Each row of a before or after table is a point. One or more steps were done to the points. Then noise was added and the rows were shuffled. The steps act on how far a point lies along the listed directions, d1 being the first. Write out the steps. A step turns or swaps two directions, mirrors them in a line or flattens them onto one, adds a multiple of one to another, or multiplies one. Angles are multiples of 10 degrees, from the lower direction toward the higher: turns from -170 to 170, lines from 10 to 170 but not 90. Use the fewest steps. Two steps may share a direction if one is a turn and the other turns, adds or multiplies; they go together, in the order done. Otherwise the lowest direction goes first.
(in the rows, 128 means zero)

Directions:
(1): [152 159 178]
(2): [186 108 113]
(3): [137 180  92]
Before (13 x 3)
[[196 132 102]
 [110  90 121]
 [130 158 169]
 [177 155 120]
 [162  50 134]
 [105 128 122]
 [145  98 139]
 [173  90 118]
 [151  60 134]
 [104 168 119]
 [ 95 101  43]
 [164 141  79]
 [158 109  56]]
After (13 x 3)
[[181  92 176]
 [110 165 155]
 [137  64  96]
 [153  56  91]
 [199 127 128]
 [183 126 160]
 [180 156 123]
 [171  90 108]
 [110 125 141]
 [111  87 128]
 [129  73 207]
 [115 171 101]
 [135 102 105]]
Steps: mirror d1 and d3 in the line at 50 degrees

Directions:
(1): [109  73 114 103 187 147]
(2): [140 124  79 177 120 183]
(3): [176 116 192 137 138 166]
(4): [122  60 135 137  73 114]
(5): [ 57 141 162 135 115 167]
(6): [142 136 111  58  94 167]
Before (14 x 6)
[[136 166 105  93 123 150]
 [152 152 102 120 149 110]
 [ 91 121 124 151 111 118]
 [124 161 167 112  47 100]
 [113 157 120  85  52 125]
 [127 134 113 107 167 132]
 [102 137 174 113  44 125]
 [134 133 116 147 102 105]
 [123 128 126 169 132 136]
 [135  86 127 143 116 120]
 [125 122 126 174 143 152]
 [139 127 137 159 117 135]
 [101 156 161 113  84 127]
 [115 131  99  93 129 107]]
After (14 x 6)
[[160 122 145 160 121 136]
 [165 140 227 119  98 162]
 [ 95 141  89 142  93  94]
 [106 160 137  86  51 137]
 [103 138  93 109 162 123]
 [ 80 170  45 109 137  78]
 [103 118 152 156 113 138]
 [137 124 141 172 134 142]
 [121 171  94  91 123 149]
 [181 117 251 125  59 163]
 [124  89 112 139 114 108]
 [ 53 147  66  88 116  97]
 [159 114 150 177 150 162]
 [155 153 196 116  53 117]]
Steps: turn d3 and d5 by -50 degrees; multiply d3 by 3

Directions:
(1): [102  89 205 105 147 148 164 140]
(2): [109 106  95 108 130 173 146  50]
(3): [146  92  90 164 170 177 141 173]
(4): [129  68 137 193  98  91 131 103]
(5): [ 91 179 154 188 110 175 126 123]
Before (13 x 8)
[[125 169 165  79 128  60 118 155]
 [184  94  93  53 157 101 140 122]
 [ 85 151 227  96 103 120 148 112]
 [149 125 129 183 119  94 116 128]
 [112 183 170  82 100 109 131  52]
 [128 119 158 124 133  80 111 177]
 [155  99 105 130 163 144 144 165]
 [117 128 120  87 154 145 140 136]
 [158 159 168 144 102  58 101 203]
 [159  87 136 146 113  72 119 177]
 [122 123 126 137 134 159 128 129]
 [ 98 176 145 146 127 105 107 104]
 [132  97 142  88 116 142 132 129]]
After (13 x 8)
[[ 77 110 250  24 150 168 186 113]
 [134 148 106 169 103 106 111  72]
 [ 89 193 130 166  89 191 125  70]
 [118 118 144 118 159 142 143 174]
 [ 74 146 169 152 122 162 128 115]
 [101 148 158 192  80 139 123 111]
 [122 107 186 105 119 144 136 168]
 [138 103 133 186 140 146 144 157]
 [136  96 125 124 138 134 130 130]
 [ 83 207 159 112 138 167 135 127]
 [142 184 154  32 147 109 131 118]
 [159 180 155 172 132 118 116 208]
 [113 160  97  96 148 117 111  81]]
Steps: multiply d1 by 2; turn d2 and d5 by -120 degrees; turn d3 and d4 by 40 degrees

Directions:
(1): [111 197  89 114 120 120 150 166 200 151 110]
(2): [ 80 161 135 182 143  61 174 104  96 129 140]
Before (10 x 11)
[[104 157 105 136 130 125 127 129 143 127 117]
 [131 134 123 117 132 135 114 147 149 122 128]
 [145  44 191 179 133 128 109  80   7  92 153]
 [ 99 154 128 166 130  79 141 106  72 135 139]
 [ 98 153 150 186 129  83 156 119  95 124 127]
 [218  17 164  89 128 201  69  72  49  99 133]
 [129 109 146  83 125 175 106 107 154 136 141]
 [187  27 140 102 132 186  83 121  86  93 135]
 [111 152  82 143 141  95 146 129 146 167 114]
 [131  95 151 165 148 120 144  94  70  85 167]]
After (10 x 11)
[[105 147  88 152 144  87 149 120 133 164 119]
 [165 135 101  90 123 183 117 161 184 111 136]
 [124 182 112 129 110 132 135 169 182 144 101]
 [192  33 134  92 129 193  79 130 101  96 131]
 [120 122 139 140 140 114 122 125 112 115 139]
 [ 99 151 113 148 134 116 131 118 124 123 122]
 [116  93 163 112 135 150 117  82 111 127 151]
 [231  34 142  56 117 229  57 102  98 111 119]
 [127 186  88 106 110 132 119 161 165 153 113]
 [199 106 111  62  94 229  67 187 187 132 101]]
Steps: swap d1 and d2
